Each point is reached from the start by the listed moves, each made once or not at all, plus a little noise. Say if it took an odd or an even number of moves. Then give how often each move was made.
(in the rows, 128 means zero)

Moves:
(1): 185 117 140 131 141
(2): 143 209 137 125 134
(3): 107 128 201 151 148
Start: 136 113 111 81 119
Points:
139 115 112 84 122 -> even (0, 0, 0)
189 102 125 84 132 -> odd (1, 0, 0)
152 191 121 77 124 -> odd (0, 1, 0)

Moves:
(1): 212 137 123 121 135 128 149 135 126 110 138 128
(2): 120 173 121 130 130 115 122 138 134 123 139 124
(3): 140 135 203 126 110 129 142 145 147 141 126 132
(4): 127 121 140 194 129 133 131 140 129 96 123 123
(5): 128 125 142 108 208 122 122 140 130 119 135 142
(6): 121 145 122 130 130 187 122 139 131 124 127 135
(7): 117 126 125 123 142 125 190 134 129 121 119 129
(8): 125 120 105 111 111 118 115 197 123 138 122 127
(9): 136 119 117 131 129 125 129 125 172 139 122 130
(10): 137 137 122 148 128 131 128 132 123 182 127 123
(11): 128 118 128 125 122 125 139 136 126 130 187 143
(12): 131 143 119 122 120 114 127 129 119 132 109 210
Start: 145 88 121 115 129 136 131 96 171 145 137 133
Points:
151 93 89 107 188 184 105 189 210 209 133 148 -> odd (0, 0, 0, 0, 1, 1, 0, 1, 1, 1, 0, 0)
226 151 150 97 198 162 196 232 234 196 141 152 -> odd (1, 1, 1, 0, 1, 1, 1, 1, 1, 1, 0, 0)
228 126 149 150 103 93 223 225 219 119 171 227 -> odd (1, 1, 1, 1, 0, 0, 1, 1, 1, 0, 1, 1)

Moves:
(1): 182 124 120 123 139 139 125 135 119 131 118 111 137 121 125 113 132 119
 145 128 131 128 136 118
(2): 138 175 121 133 118 133 121 136 129 138 124 131 135 132 123 128 131 113
 143 138 128 136 136 138
(3): 135 134 174 129 129 123 127 143 124 124 129 137 136 124 129 122 131 139
 119 126 126 128 121 122
(4): 133 124 140 196 134 129 132 113 122 124 146 119 110 122 117 128 120 128
 137 142 132 128 143 124
(5): 133 124 130 119 193 139 150 121 138 116 116 148 136 140 128 128 130 138
 121 150 138 139 139 114
(6): 130 127 133 139 116 178 114 121 122 116 127 123 136 127 142 131 126 137
 126 118 136 123 118 135
(7): 119 123 124 130 124 138 183 138 103 120 150 111 128 135 133 135 128 127
 122 132 128 117 129 137
(8): 120 115 119 144 132 133 121 174 119 123 125 127 127 118 128 135 133 119
 119 126 134 136 143 131
(9): 153 122 126 120 129 121 140 149 187 133 124 128 138 131 147 117 120 134
 130 127 123 111 136 151
(10): 127 129 123 119 121 151 134 126 129 193 109 124 120 126 119 134 144 117
 116 123 138 120 125 130
(11): 129 134 125 121 135 124 115 139 134 131 178 126 126 119 117 131 122 137
 114 130 133 118 132 146
(12): 134 119 113 128 119 122 131 124 119 132 129 179 128 128 126 134 138 133
 137 142 129 123 123 121
(13): 126 122 121 158 130 116 116 115 129 139 127 122 179 143 127 120 114 119
 134 134 126 129 106 130
(14): 139 118 127 135 129 117 121 120 126 127 135 136 114 188 129 130 125 111
 122 137 127 133 136 128
(15): 120 141 124 141 130 111 111 121 114 144 136 119 133 120 192 141 122 136
 122 118 127 117 139 123
(16): 138 128 129 116 118 121 130 122 140 135 128 118 137 121 121 195 140 120
 124 131 131 129 133 122
(17): 113 125 121 126 121 139 126 108 132 130 140 117 128 138 129 124 192 128
 136 123 124 133 136 111
(18): 126 125 125 132 121 141 129 136 119 135 120 113 127 134 123 130 124 167
 136 134 125 130 142 115
(19): 119 115 136 125 141 131 126 127 128 131 134 123 120 139 131 131 132 124
 161 137 128 123 112 137
(20): 134 120 127 128 126 130 127 126 125 127 127 110 122 124 132 130 137 125
 119 167 134 123 133 138
(21): 117 132 127 125 117 110 134 129 125 128 133 142 125 129 128 128 129 135
 131 126 184 140 131 130
(22): 132 117 129 128 122 129 135 119 126 146 143 141 129 124 136 129 129 118
 132 133 124 185 129 138
(23): 124 120 136 128 122 125 127 123 125 134 129 135 143 122 125 124 119 118
 132 136 131 123 170 134
(24): 133 123 126 128 138 114 127 120 124 127 121 121 131 135 129 137 140 137
 124 120 121 120 120 166
Start: 108 123 129 118 136 114 86 134 139 102 120 128 102 128 114 113 127 131
 127 147 121 136 112 132
Points:
159 137 119 183 211 118 139 130 82 133 203 85 95 147 162 140 129 171 170
 243 199 171 169 197 -> odd (1, 1, 0, 1, 1, 0, 1, 0, 0, 0, 1, 0, 0, 0, 1, 0, 0, 1, 1, 1, 1, 1, 0, 1)
106 128 113 235 159 169 77 53 102 208 140 172 134 226 169 140 191 151
 192 207 198 202 136 115 -> even (0, 1, 0, 1, 1, 1, 0, 0, 0, 1, 0, 1, 1, 1, 1, 0, 1, 1, 1, 0, 1, 1, 0, 0)
204 64 107 210 190 180 76 87 106 188 155 142 130 196 103 126 144 150 131
 246 150 165 127 176 -> odd (1, 0, 0, 1, 1, 1, 0, 0, 0, 1, 1, 1, 1, 1, 0, 0, 0, 1, 0, 1, 0, 1, 0, 1)
184 49 175 183 213 147 104 170 170 121 143 128 113 196 126 94 175 138
 180 203 127 195 216 114 -> even (1, 0, 1, 1, 1, 0, 0, 1, 1, 0, 0, 0, 0, 1, 0, 0, 1, 1, 1, 0, 0, 1, 1, 0)
196 66 96 111 181 94 97 166 160 190 82 146 122 177 175 193 171 143 111
 215 202 111 220 161 -> even (1, 0, 0, 0, 1, 0, 0, 1, 1, 1, 0, 1, 0, 1, 1, 1, 0, 1, 0, 1, 1, 0, 1, 1)
157 107 177 198 131 81 69 173 96 116 144 96 112 76 155 181 139 120 122
 195 195 140 207 120 -> odd (1, 0, 1, 1, 0, 0, 0, 1, 0, 0, 0, 0, 0, 0, 1, 1, 0, 0, 0, 1, 1, 0, 1, 0)
188 94 153 215 159 63 44 115 101 143 183 118 145 194 140 192 131 167 165
 188 122 105 122 149 -> even (1, 0, 1, 1, 0, 0, 0, 0, 0, 0, 1, 1, 1, 1, 1, 1, 0, 1, 1, 0, 0, 0, 0, 1)
185 97 165 191 117 158 67 188 172 101 189 90 104 166 114 155 188 171 130
 157 194 132 183 130 -> even (1, 0, 1, 1, 0, 1, 0, 1, 1, 0, 1, 0, 0, 1, 0, 1, 1, 1, 0, 0, 1, 0, 0, 0)
203 39 100 207 197 139 116 152 153 195 93 139 162 135 109 108 144 141
 149 249 140 167 194 175 -> odd (1, 0, 0, 1, 1, 0, 0, 1, 1, 1, 0, 1, 1, 0, 0, 0, 0, 1, 0, 1, 0, 1, 1, 1)
158 159 147 125 93 206 123 149 79 161 122 96 111 201 115 107 210 150 147
 150 183 134 144 118 -> even (1, 1, 1, 0, 0, 1, 1, 0, 0, 1, 0, 0, 0, 1, 0, 0, 1, 1, 0, 0, 1, 0, 0, 0)
